Each point is reached from the start by the listed moves, each made once or not at all, plus a little noise. Say if it took an odd or an even number of moves. Then give how often each move was made.

Moves:
(1): [ 6.3 -2.5 -0.1]
(2): [ 1.6  4.9 -1.1]
Start: [ 2.5 -1.1 -1.7]
Points:
[ 4.3  3.3 -3.0] -> odd (0, 1)
[ 3.4 -0.7 -1.1] -> even (0, 0)

Moves:
(1): [ 3.7  1.3  0.1 -0.9]
(2): [-2.2  4.2  1.8  2.6]
(3): [ 1.2 -1.9  3.6  0.7]
(4): [ 0.6 -0.8 -3.3  4.8]
Start: [-2.7 -1.1  0.7  1.8]
Points:
[0.2 2.4 5.5 4.2] -> odd (1, 1, 1, 0)
[ 1.6 -0.9 -2.4  5.8] -> even (1, 0, 0, 1)
[-1.8 -1.4 -2.7  7.1] -> odd (0, 0, 0, 1)
[ 2.3 -2.6  0.7  6.3] -> odd (1, 0, 1, 1)

Moves:
(1): [ 2.8 -2.5  1.7 -0.2 -1.4 -0.3 -1.6  2.3]
(2): [ 3.2  4.4  1.6 -2.3  1.2 -1.4 -1.8 -2.5]
(3): [-0.4  2.6  4.2  1.6 -0.2 -1.7  1.5  2.7]
(4): [ 1.4  1.4 -1.9  4.0 -3.2 -1.9  1.2  0.5]
(5): [ 1.0 -0.2  0.3  2.6  3.5  1.6  0.2  0.5]
(6): [-0.1  3.1 -0.8  0.6 -1.7  5.2  0.3  1.0]
(7): [ 2.1  0.3 -1.4 -3.4  0.6 -1.1  5.4  1.9]
(8): [-1.5  1.0 -1.2 -1.5  0.2  0.2 -2.1  3.1]
Start: [ 1.5  0.2 -2.0  0.3  2.2  0.2 -0.3 -2.7]
Points:
[ 3.1  6.2 -0.1 -0.8  0.6  2.8  6.6  3.1] -> odd (0, 0, 1, 0, 0, 1, 1, 0)
[ 9.5  5.4 -0.9 -5.3  0.7  2.4  2.1  0.2] -> even (1, 1, 0, 0, 0, 1, 1, 0)
[10.0  7.9 -4.0  0.2  1.3  2.4  1.4  4.2] -> odd (1, 1, 0, 1, 1, 1, 1, 1)
[ 6.4  6.1 -0.5 -0.7  4.5  5.1 -5.3  1.9] -> odd (1, 1, 0, 0, 1, 1, 0, 1)

Moves:
(1): [ 2.8  1.0 -1.0 -0.4 -2.9  0.3 -1.8  0.5 -3.5  0.5]
(2): [-0.6  2.4 -1.8 -0.2  0.9 -0.8 -0.8 -0.1  0.1 -1.1]
(3): [-1.5 -1.9 -0.2 -2.8  2.7 -0.2 -1.4  1.2 -2.7  0.9]
(4): [ 1.9  1.5  2.1 -0.3  1.1  3.8 -2.0  1.9  2.4 -3.1]
(5): [ 2.6  1.8  0.7  0.9  4.8 -2.4  1.6  1.2 -0.7  0.5]
(6): [ 1.4  1.7 -0.7 -1.7 -1.6  1.0  3.0  0.9 -0.7 -0.7]
(7): [-1.7  1.0  1.5  0.5  0.1 -3.2 -0.6  2.9 -1.2 -1.1]
(8): [ 0.8 -0.9 -1.8  1.0  1.4  1.5 -0.5  3.8  1.3 -0.6]
(9): [ 1.3 -0.9  0.4 -1.8 -0.9 -2.9  0.2  0.2  3.3  0.2]
Start: [ 1.4 -0.3 -0.3 -0.1 -0.7 -1.5 -1.6  3.9  1.7 -0.6]
Points:
[ 4.5  1.3 -1.4 -4.1  2.1 -2.8 -8.3 14.2  1.4 -4.9] -> odd (1, 1, 1, 1, 0, 0, 1, 1, 1)
[ 3.9  2.9  1.5 -4.6 -1.2  0.3 -4.3 11.6 -4.2 -4.1] -> odd (1, 0, 1, 1, 0, 1, 1, 0, 0)
[ 4.4  3.2  2.1 -0.1 -2.6 -0.7 -6.1  9.1 -0.6 -4.7] -> odd (1, 0, 0, 1, 0, 0, 1, 0, 0)
[ 4.0  0.2  0.2  0.8  1.8  3.9 -4.2  9.3  5.4 -4.1] -> even (0, 0, 0, 1, 0, 0, 0, 1, 0)
[ 5.7  3.1 -0.3 -0.9  2.3 -2.9  3.2  6.1  0.3 -0.8] -> even (0, 0, 0, 0, 1, 1, 0, 0, 0)
